Rows are points. The last column is the point's height on a tilted bowl or saddle (a function of degree 2), plus a little noise. Along how many of its main directions does it bend up, bend down or stay straight?
(in the rows, 128 means zero)

Points (9 x 3):
[[140 139  81]
 [169  87 164]
 [123  96  84]
 [171 122 139]
 [ 87 134  77]
 [146  60 169]
 [ 39 143 175]
 [ 94 150  80]
 [ 47 103 153]]
Directions: 2 up, 0 down, 0 straight

Points:
[[120 165 144 135]
 [158  77  77 106]
 [121  81 119  72]
 [ 78 163 123 137]
 [168 162 157  93]
 [135  42  96  78]
 [ 81  60 206 113]
 [137 116 149  76]
 [139  80  72  94]
 [126  21 135  75]
 [135 120 144  86]
 [109 156 152 126]
 [141 177 220  74]
 [170  75 161  42]
 [179 158 111 147]
 [142 155 131 123]]
Directions: 2 up, 1 down, 0 straight

Points (27 x 5):
[[110 106 170  92 177]
 [138 159 165 106 163]
 [108  72 116 169 172]
 [106  61 179 150 202]
 [119  86 139 112 157]
 [ 78 130 157 137 150]
 [119 138 148 147 133]
 [ 65 142 124 141 137]
 [108  87 127 151 160]
 [127 135 116 182 114]
 [163 152 127 107 152]
 [139  68 173 172 184]
 [148 125 162 133 158]
 [186 101 108 117 150]
 [ 73 155 104 148 127]
 [152 109 113 159 137]
 [173 113 140 138 153]
 [104  51 189  73 195]
 [124  91 128 137 153]
 [126  98 134 165 149]
 [249 116 151 186 149]
 [ 97  72  85  93 134]
 [197 151 175 122 193]
 [ 36  70 165 134 216]
 [145  96  71 111 139]
 [161  89 159 183 153]
 [ 98 110 213 121 212]]
Directions: 2 up, 1 down, 1 straight

Points, 44 rows:
[[114 176  74 146 129 145  83]
 [187 126 142 136 129 138  84]
 [ 70 101 143 107 162 119 119]
 [ 63 150 132  58 139 158 103]
 [111 117  36 173 147  88  96]
 [ 96 129 124 145 164 108 112]
 [100 169 166  91 123 119 122]
 [146  65 126 117  73 196  74]
 [130 116 119 105 123  58 109]
 [ 84  85 104 114 144 130 117]
 [123 209 137 109  98 148  92]
 [156 109 147 129 148 101 113]
 [128 146  92 110 165 145  92]
 [143 104 113 171 119 168  80]
 [144 148 106 121 104 157  94]
 [110 199 196  63  66  69  83]
 [ 95 118  96 107 147 100 118]
 [131 159  92 116 103 158  93]
 [130  65 153 118  85 124 115]
 [163 111  72 120  51 210  39]
 [ 77 137 106 126 110 101 119]
 [159 107 103 146 128 107  98]
 [150 134  96 162 162 154  72]
 [135 104  98  83 149 167  94]
 [187 104 130 104  76  94  73]
 [202 160  84 134 151  64  47]
 [ 57 103 155 108 171 137 108]
 [129 162 101 133 140 123  97]
 [158 139 145 192  58 138  86]
 [134 101 138  84 147  78 122]
 [177 111 138 148  80 152  81]
 [140  84 249  81 145 104 138]
 [137 205 184 171  91 184  84]
 [175 109 103 102 131 140  87]
 [164  88 118 142 143 179  68]
 [ 69  69  96 129  78 193  95]
 [142 170 119  77 131 171  85]
 [102 160  88 127 119  84 104]
 [142  81  56 133 185 112  95]
 [133 140 150 111 157 125 118]
 [159 128 145 116 124 202  75]
 [159 128 140  73 130 201  77]
 [ 69  55 105  19  93 142  88]
 [201 138 113  84 127  26  43]]
Directions: 0 up, 4 down, 2 straight

Points, 67 rows:
[[120 113 155 117 136 147 112 163 109]
 [127 131  92 152 102 128 148 135 121]
 [158  96 111 150 108 165 112 126 100]
 [138 116  83 170  80 124 106 132 146]
 [136 160  96 114 121 134 101  95 165]
 [118  97 126 155  83 139 106 136 121]
 [170 151 171  91  51 157  75  93 243]
 [149 106 151 140 136 139  95 122 125]
 [121 132 164 125 113 113 110 171 143]
 [174  93 127 168 162  82 171 183 148]
 [108 150 136 135 159 121 127 130 140]
 [142  54 103 113 135 122 141 100 148]
 [147 138 119 176 108 114 166 147 133]
 [161 103 132 118  95 135 109 117 136]
 [148 169  83 178 118  96  89 131 208]
 [ 92 102  97 135 158 143 163  96 128]
 [109 113 130 163 140 123 117 118 125]
 [127 102 147 114 156  87 144  96 183]
 [149 129 132 147 101  87 116 149 164]
 [158 142 143 151 170 184 149 165 109]
 [167 112 117 133 148 106 165 148 136]
 [110 118 120   7 158 151 164 142 197]
 [108 155  77 153 140 158 143 187 118]
 [109 114 165 143 165 145 133 117 120]
 [ 98 120 143 149 119  88 100 135 168]
 [161 106 177 150 108 161 113  98 140]
 [119 122 109 129 181 185 127 131 117]
 [112 101 141 186 136 165  91  86 153]
 [175 132 106 121 119 122 147 151 135]
 [157 135  88  65 153 100 117 112 181]
 [134 176 120 176 136 135 134 138 151]
 [175 165 133 131 136 152 153 122 148]
 [ 75  86 130 102 126 182 152  96 132]
 [166 162 119 139  95 107 124  65 231]
 [ 99 110 182 155 136 164 143 153  81]
 [106 100 129 128 128 133 144  74 156]
 [108 156  92  93  87 133 202 101 177]
 [147 172 123 109 114 131 173 167 151]
 [ 94 145 157 177 129 138 185 149  93]
 [142 101 140 138 112  75 179 162 161]
 [138 173 153 134 110 103 156 143 174]
 [125 166 131  94  57 129 113  99 205]
 [114 158 110 111 107 159 100 184 135]
 [139  90  92 140 148 124 159 100 134]
 [152 103 130 126 132 110 165 158 122]
 [125 109 140  94 129 142 147 134 116]
 [142 119 156 169 140 170 131  89 126]
 [ 86 108 118 165 170 137 117 143 115]
 [ 97  93 144 117 139 192 134 143  90]
 [125 149 175 162  55 118  72 134 238]
 [132 154 125 167 107 119  76  75 224]
 [135 142 161  87 139  80 114 142 192]
 [150 144 128 156 142  78 133 162 175]
 [149 134 157 123  74 126 119 174 151]
 [172 142  99 115  92 137 112  90 173]
 [108 151 115 169 162 105 161 126 148]
 [143 117 155 127 176 158 124 112 129]
 [116 111  51 162 149 161 120  92 146]
 [157 173 110 116 137 152 116 121 149]
 [135 133 117 161 144 131 144 153 107]
 [ 81 120 138 178 103  80  80 147 204]
 [ 84 118 131  92 154  83 106 139 183]
 [144 103 178 146 166 103 160 136 141]
 [165 110 155 157 173 135 136  98 140]
 [ 78 198 159  89  91 156 120 103 179]
 [121  65 172 133 182 140  91 148 137]
 [116  95 154 142 177 125 181 114 127]]
Directions: 6 up, 0 down, 2 straight
